Every row gives one point. The ring and each string are closed loops that go straight from each point to the next, and from the last back to the first. Before rounding, they use only three directions, however many columns there are. Count how often each string passes through the ring. Passing back the other way cancels.
In the rows, 128 means zero.

Ring:
[[137 144 134]
 [ 98 132  96]
 [ 86 109  80]
 [110  84  91]
 [169 107 119]
 [177 135 140]]
String, 21 rows:
[[119 164 121]
 [134 151 112]
 [131 126 110]
 [112 123 117]
 [131 127 106]
 [119 140  92]
 [105 139  78]
 [120 130  84]
 [106 112 100]
 [119 115 102]
 [ 95 101  98]
 [ 67  87  85]
 [ 68  89  80]
 [ 90  99 101]
 [123 117 102]
 [108 126  77]
 [ 87 134  71]
 [ 73 136  85]
 [ 88 120 114]
 [ 92 126 119]
 [ 99 142 123]]
Times through: 0
String (20 x 3):
[[ 97 128 131]
 [ 94 142 115]
 [113 150  95]
 [113 154  84]
 [ 82 134  97]
 [ 85 116 113]
 [119 121 110]
 [134 145 101]
 [125 127 114]
 [145 152 119]
 [152 160 145]
 [151 146 155]
 [146 132 154]
 [163 138 155]
 [137 120 141]
 [143 126 123]
 [182 156 129]
 [163 158 165]
 [133 145 150]
 [128 155 137]]
Times through: 2

Ring (9 x 6):
[[136 115 145 131  98 157]
 [166 127 137 120 108 145]
 [182 129 116 121 123 122]
 [171 118  92 135 135 100]
 [148 112  83 146 144  92]
 [123 118  95 143 149 102]
 [100 127 122 134 144 127]
 [ 91 119 141 136 122 150]
 [100 110 146 140 104 158]]
String, 15 rows:
[[157 116  75 143 152  83]
 [149  91  49 168 149  63]
 [146  81  53 174 135  70]
 [159  87  60 166 131  77]
 [197 120  81 132 137  89]
 [201 145 119 106 132 120]
 [209 135 126 110 111 131]
 [161 100 114 144  99 129]
 [146 108 119 140 109 131]
 [142 125 126 127 124 133]
 [161 146 139 107 130 140]
 [155 117 114 134 120 124]
 [154 109 102 142 122 114]
 [147 121 111 133 130 119]
 [165 144 112 114 150 113]]
Times through: 1
String:
[[140  89  67 166 134  83]
 [165  96  59 159 140  73]
 [179 133  88 125 152  92]
 [154 136 113 121 143 117]
 [134 112 107 142 129 117]
 [136 130 120 126 136 126]
 [102  96  95 161 132 109]
 [ 86 114 115 147 141 123]
 [ 80 144 143 120 154 143]
 [111 157 147 106 153 144]
 [130 143 133 115 143 134]
 [132 138 123 121 146 125]
 [127 103  95 152 131 107]]
Times through: 2

Ring, 9 rows:
[[173 160 145 121 135 103  94 174 118]
 [144 151 155 119 130 121 105 174 121]
 [ 91 131 150 114 117 142 124 156 128]
 [ 53 121 121 108 101 147 137 127 131]
 [ 43 110  98 109  98 140 140 103 135]
 [ 70  96 110 121 115 131 130 104 141]
 [103  92 129 130 132 123 119 116 144]
 [152 110 143 135 146 107 102 140 137]
 [180 145 140 128 143  96  91 161 124]]
String (21 x 9):
[[154  81 171 147 161 115 102 141 148]
 [176 110 147 140 155  97  93 144 137]
 [168 149 113 123 133  90  95 144 122]
 [164 157 113 119 128  93  96 149 118]
 [206 177 123 122 138  80  82 171 111]
 [214 181 141 122 142  84  79 186 110]
 [166 130 176 131 148 117  97 177 129]
 [129 125 149 124 132 123 110 153 131]
 [131 147 125 116 121 114 109 150 122]
 [161 183 113 109 118  98  97 166 108]
 [198 181 148 119 137  95  85 191 110]
 [196 158 162 127 147 100  86 187 118]
 [148 119 165 131 144 120 104 161 133]
 [147 131 143 126 136 112 103 153 128]
 [156 145 120 122 131  99  99 146 123]
 [179 130 132 133 147  91  91 145 129]
 [170  92 161 146 162 104  96 142 144]
 [145 108 127 134 142 103 104 126 138]
 [124 122 116 123 127 110 111 127 132]
 [118 116 135 125 130 121 114 136 134]
 [126  95 159 135 144 125 111 141 142]]
Times through: 1

Ring (7 x 14):
[[109 106 100 104 134 111 129 131 140  99 142 163 158  82]
 [128 103 102 108 135 122 153 127 155 114 116 159 147  87]
 [132 106 135 118 133 127 150 121 139 128 116 131 102 106]
 [127 111 174 129 135 125 130 116 109 148 128  98  56 130]
 [123 111 167 129 143 117 119 119 104 156 132 103  70 132]
 [111 109 135 119 147 106 111 127 111 141 141 130 117 115]
 [105 109 113 108 138 107 115 130 124 109 150 151 144  93]]
String, 30 rows:
[[ 97 110 116 109 142 100 100 132 113 114 160 149 146  98]
 [110 104  83 106 152  99 121 136 139 127 134 171 185  90]
 [119 104  96 110 149 107 132 132 142 131 125 161 163  95]
 [110 109 124 111 134 113 123 126 125 111 144 142 126  97]
 [104 111 127 108 126 115 119 126 122  94 156 143 122  91]
 [ 98 109  97  96 122 112 124 131 138  68 160 170 161  68]
 [112 104  78  98 134 112 140 133 156  90 136 181 183  70]
 [115 103  77  97 132 115 146 133 161  89 130 182 183  68]
 [114 107 109 104 124 121 140 127 144  87 139 158 140  79]
 [114 110 136 112 125 122 132 122 127 103 142 135 106  97]
 [120 107 121 107 121 127 147 123 144  91 134 148 120  84]
 [137 100  86 105 135 126 171 128 173 112 101 171 163  79]
 [142  98  85 110 146 123 171 129 173 134  91 169 166  89]
 [142  99  94 113 148 121 165 128 165 144  92 160 156  97]
 [142 103 129 119 135 132 165 120 151 136 100 135 106 105]
 [129 112 183 126 117 139 144 111 117 119 130  95  35 119]
 [120 114 183 125 119 132 129 113 106 117 143  96  41 120]
 [125 108 146 121 136 122 134 121 124 135 127 122  92 114]
 [134 104 121 121 150 117 144 125 139 155 107 138 126 114]
 [135 108 167 132 144 124 136 117 116 165 114 101  64 135]
 [124 116 211 138 130 129 117 109  86 154 139  69   7 147]
 [118 116 198 133 130 124 113 113  88 143 146  80  27 138]
 [117 112 163 124 134 119 119 119 106 134 141 109  73 121]
 [124 107 137 122 147 113 127 124 122 151 124 127 109 119]
 [129 104 122 125 163 106 127 128 126 176 111 134 131 125]
 [118 109 148 129 159 103 106 125 101 175 132 114 102 136]
 [107 113 159 125 147 105  98 123  93 150 150 110  88 129]
 [105 114 163 120 130 115 107 120  99 119 158 111  77 116]
 [107 113 154 118 130 115 112 122 105 117 154 118  87 111]
 [ 98 114 148 115 133 108  99 125  99 113 165 124 100 109]]
Times through: 1

Ring, 9 rows:
[[139 184 130 116 118 124 107 114 142 158 137 162 128 114]
 [119 177 130 115 126 122 111 143 130 159 130 148 112 121]
 [ 95 152 125 115 133 124 122 183 108 148 112 122  91 123]
 [ 90 122 117 120 131 131 127 197  94 127  95 106  88 119]
 [103 102 111 129 124 142 117 183  94 108  87 107 102 118]
 [125  99 109 136 115 149 104 151 105  98  89 121 124 116]
 [149 119 112 136 107 148  97 112 124 106 105 144 144 110]
 [161 149 118 129 104 140  99  92 140 125 123 161 150 105]
 [155 179 126 120 110 128 104  94 148 149 138 169 142 106]]
String:
[[106 120 110 118 121 129 142 181  98 122  98 109  95 100]
 [121 130 117 126 119 137 111 151 113 123 105 130 116 115]
 [119  94 115 145 121 158  76 152 105  93  84 125 130 140]
 [125  84 111 147 117 161  81 148 103  84  80 122 133 132]
 [135  76 109 153 112 168  71 133 106  74  78 127 145 134]
 [137 100 116 148 115 161  67 125 117  92  91 139 146 138]
 [147 104 115 148 110 161  70 111 122  92  95 145 153 130]
 [167 123 110 136  98 149  98  89 133 103 111 154 157 100]
 [165 149 112 123  99 134 121  92 138 125 125 157 146  86]
 [136 150 118 120 113 130 120 129 126 135 120 143 124 102]
 [137 132 122 138 117 148  77 120 127 117 108 150 141 133]
 [162 151 125 138 109 148  69  82 146 123 123 172 161 127]
 [182 201 126 116  99 123 108  55 167 158 156 191 160  92]
 [170 216 126 102 103 109 136  75 163 176 162 182 139  78]
 [164 223 131 103 108 108 128  79 164 182 164 184 137  88]
 [143 205 126 101 113 107 143 114 146 176 151 162 118  86]
 [128 162 122 116 118 125 122 137 127 146 124 143 116 106]
 [125 152 128 130 124 139  84 133 128 136 117 149 128 135]
 [123 149 124 125 122 134 103 142 123 136 115 141 120 122]
 [121 150 122 121 122 131 112 146 121 138 116 138 115 116]
 [114 139 126 131 128 140  87 151 118 129 108 138 119 138]
 [ 89 154 129 118 138 125 111 187 108 150 111 123  90 134]
 [ 77 159 124 104 139 112 148 212  99 160 113 108  68 113]
 [ 93 151 119 107 130 116 148 192 103 150 112 113  81 104]
 [118 140 119 123 122 133 114 153 115 131 110 131 113 116]
 [103 112 121 137 130 149  84 171 103 111  90 121 113 143]
 [ 84  98 115 131 133 143 110 205  86 109  80  98  91 132]
 [ 78  96 105 117 130 130 153 226  75 113  80  81  71 103]]
Times through: 4

Ring (7 x 14):
[[110 153 138 126 152 103 138 109 137 130 134 136 151 141]
 [121 160 138 126 134 102 135 103 137 145 116 130 146 130]
 [147 170 151 138 110 104 103 105 134 181  97 100 141 133]
 [154 166 151 140 104 114  84 114 132 190  98  86 134 139]
 [121 123  99 114 130 161  96 138 131 131 137 107 101 138]
 [ 87  95  64  93 159 183 123 149 133  77 170 137  88 135]
 [ 88 115  94 106 167 149 134 135 135  88 166 143 118 143]]
String (26 x 14):
[[142 170 145 132 109 101 119  98 136 173  94 112 140 122]
 [132 153 124 122 115 122 118 109 135 154 107 115 124 121]
 [125 145 121 121 127 129 114 118 134 143 122 116 124 131]
 [138 157 142 134 122 116 100 116 133 166 114 102 136 141]
 [128 140 116 120 123 138 106 123 133 145 122 110 116 131]
 [145 145 123 127 107 142  82 126 130 169 110  89 111 134]
 [169 164 156 148  94 125  52 125 128 209  97  61 126 151]
 [150 153 142 138 113 130  72 128 130 181 114  80 126 151]
 [132 133 117 125 124 150  82 137 130 151 131  94 111 146]
 [115 129 107 116 138 147 109 132 133 126 140 117 114 139]
 [ 91 103  70  95 153 174 128 141 134  85 160 139  93 129]
 [107 125 101 112 146 149 118 132 134 114 146 126 114 138]
 [104 120 101 113 152 153 112 138 133 111 155 123 114 146]
 [ 74  90  63  91 176 181 134 151 134  60 185 149  95 141]
 [ 50  73  39  77 194 194 156 155 135  23 205 172  86 136]
 [ 87 119 105 111 175 141 133 135 135  89 172 142 129 153]
 [122 151 142 132 143 113 112 119 134 146 133 115 144 151]
 [113 140 122 121 144 127 121 121 135 129 137 125 131 141]
 [117 148 133 126 144 116 121 117 135 137 134 123 140 144]
 [113 143 125 122 144 122 125 118 135 130 135 127 135 139]
 [124 162 150 134 141  98 123 108 136 151 124 121 154 145]
 [115 167 151 131 147  85 146  98 139 141 123 139 163 137]
 [ 95 146 114 110 152 109 169 101 140 105 132 161 141 118]
 [109 146 118 115 141 118 144 109 137 123 127 140 133 124]
 [118 148 124 121 135 119 129 112 136 136 124 128 133 130]
 [112 144 109 111 131 125 144 108 137 125 119 139 123 114]]
Times through: 0
String:
[[114 167 153 132 149  84 146  98 139 140 125 139 165 139]
 [113 165 146 128 145  89 148  98 139 138 122 141 159 133]
 [ 97 148 116 110 150 107 169  99 140 108 129 161 141 116]
 [104 136 105 110 144 131 143 115 137 112 135 142 123 124]
 [118 144 122 121 137 125 122 117 135 135 129 124 130 135]
 [141 172 158 139 121  95 110 103 135 175 105 107 152 139]
 [150 181 165 143 110  87 109  96 135 189  91 103 154 133]
 [161 188 176 150 101  82  97  96 134 206  83  91 157 137]
 [151 175 166 146 113  96  93 107 133 191 100  92 151 145]
 [143 164 150 137 117 109  98 112 133 175 107  99 140 141]
 [168 184 175 153  96  94  76 105 132 215  85  75 150 145]
 [188 194 189 163  80  90  54 105 130 244  70  54 151 148]
 [162 164 149 141  96 121  72 118 130 198  94  76 127 140]
 [127 133 107 117 121 150 100 129 132 142 124 107 106 131]
 [119 134 110 117 133 143 111 127 133 132 133 117 115 135]
 [135 148 133 130 124 130  92 125 132 160 122  98 126 145]
 [131 141 125 127 127 136  94 128 132 151 127 101 122 144]
 [106 117  89 106 142 161 116 136 133 109 147 125 102 133]
 [ 94 101  69  96 149 179 121 144 133  88 159 133  88 130]
 [119 137 118 121 138 136 109 127 133 134 136 116 123 142]
 [115 130 112 119 142 145 106 133 132 127 144 115 118 145]
 [ 85  94  68  96 164 182 120 151 132  76 176 136  92 142]
 [ 56  67  30  74 184 208 144 161 134  28 201 162  73 133]
 [ 62  80  43  79 178 192 151 150 135  40 189 164  83 128]
 [ 93 116  90 104 158 153 132 133 135  93 158 140 112 136]
 [109 135 118 119 149 132 120 126 134 122 144 126 129 144]
 [117 150 143 132 152 111 114 121 134 140 141 118 149 157]
 [113 150 144 131 155 108 121 118 135 135 143 124 152 155]
 [119 152 142 131 146 109 118 116 135 142 134 120 147 149]
 [107 139 119 118 150 125 130 120 136 120 141 133 133 139]
 [ 90 126  99 106 160 136 150 121 137  93 152 152 124 130]
 [ 97 151 132 120 162  99 159 104 139 112 141 154 155 136]]
Times through: 2

Ring (10 x 14):
[[144 166  92 163 138 114 156 141 139 191 143 151 131 160]
 [131 149  99 155 162 133 157 144 130 170 149 145 118 171]
 [117 128 109 130 180 148 160 137 119 158 141 135 113 162]
 [105 107 121  95 188 155 161 128 105 147 125 121 112 139]
 [105 101 125  82 174 146 155 130  99 134 114 116 113 122]
 [118 111 121  91 145 123 144 141 100 123 111 119 115 113]
 [135 134 111 112 115  99 139 147 111 136 111 129 124 111]
 [144 152 102 126 106  91 144 141 123 167 113 137 136 113]
 [148 165  95 139 110  95 152 135 134 195 120 144 143 123]
 [147 170  91 154 123 104 156 136 140 201 132 149 140 142]]
String, 29 rows:
[[137 127 114 109 102  88 126 161 101 101 109 125 115 105]
 [136 131 114  91 100  88 137 140 107 141  94 123 133  83]
 [130 135 112  89 122 106 155 120 116 183  95 125 143  89]
 [131 139 107 117 135 114 152 134 120 168 117 133 130 122]
 [147 153  99 153 111  93 134 163 122 134 134 143 118 143]
 [143 151 100 147 119 100 140 155 123 147 132 141 122 141]
 [154 166  93 161 102  87 138 158 131 156 134 148 128 141]
 [155 181  89 143 100  87 159 123 146 233 114 149 159 114]
 [143 169  94 127 124 106 169 112 142 241 112 143 158 115]
 [133 150 102 125 140 118 161 125 129 197 121 138 138 129]
 [140 152  99 151 132 110 146 151 126 157 138 143 122 151]
 [149 164  91 176 125 104 141 163 132 151 151 152 118 169]
 [147 174  87 181 139 114 156 147 144 191 154 157 128 176]
 [138 168  89 170 160 131 167 134 145 210 152 154 131 177]
 [127 149 100 141 168 139 168 127 133 200 139 143 130 159]
 [126 139 105 130 157 131 158 134 123 172 132 137 124 146]
 [135 143 102 152 144 119 143 158 121 136 145 141 111 162]
 [127 136 103 158 167 136 147 160 120 129 157 142 102 182]
 [102 112 116 116 210 172 168 129 113 156 144 129 107 169]
 [ 93 102 124  80 213 176 178 107 108 179 121 118 120 137]
 [105 112 120  87 185 154 169 115 111 175 116 121 125 127]
 [124 127 111 125 155 128 148 147 112 135 133 132 112 146]
 [118 116 116 120 162 134 144 153 105 113 134 128 103 149]
 [101  91 129  80 182 151 151 137  92 111 118 113 103 127]
 [ 86  76 140  34 193 163 165 108  86 142  91 100 118  92]
 [ 97  87 135  49 174 147 158 117  90 136  94 105 119  93]
 [113 113 121  81 156 132 157 123 105 156 105 118 126 107]
 [128 131 110 119 140 118 146 144 113 142 123 131 119 131]
 [138 135 107 140 119 100 128 170 109 101 133 135 106 141]]
Times through: 5
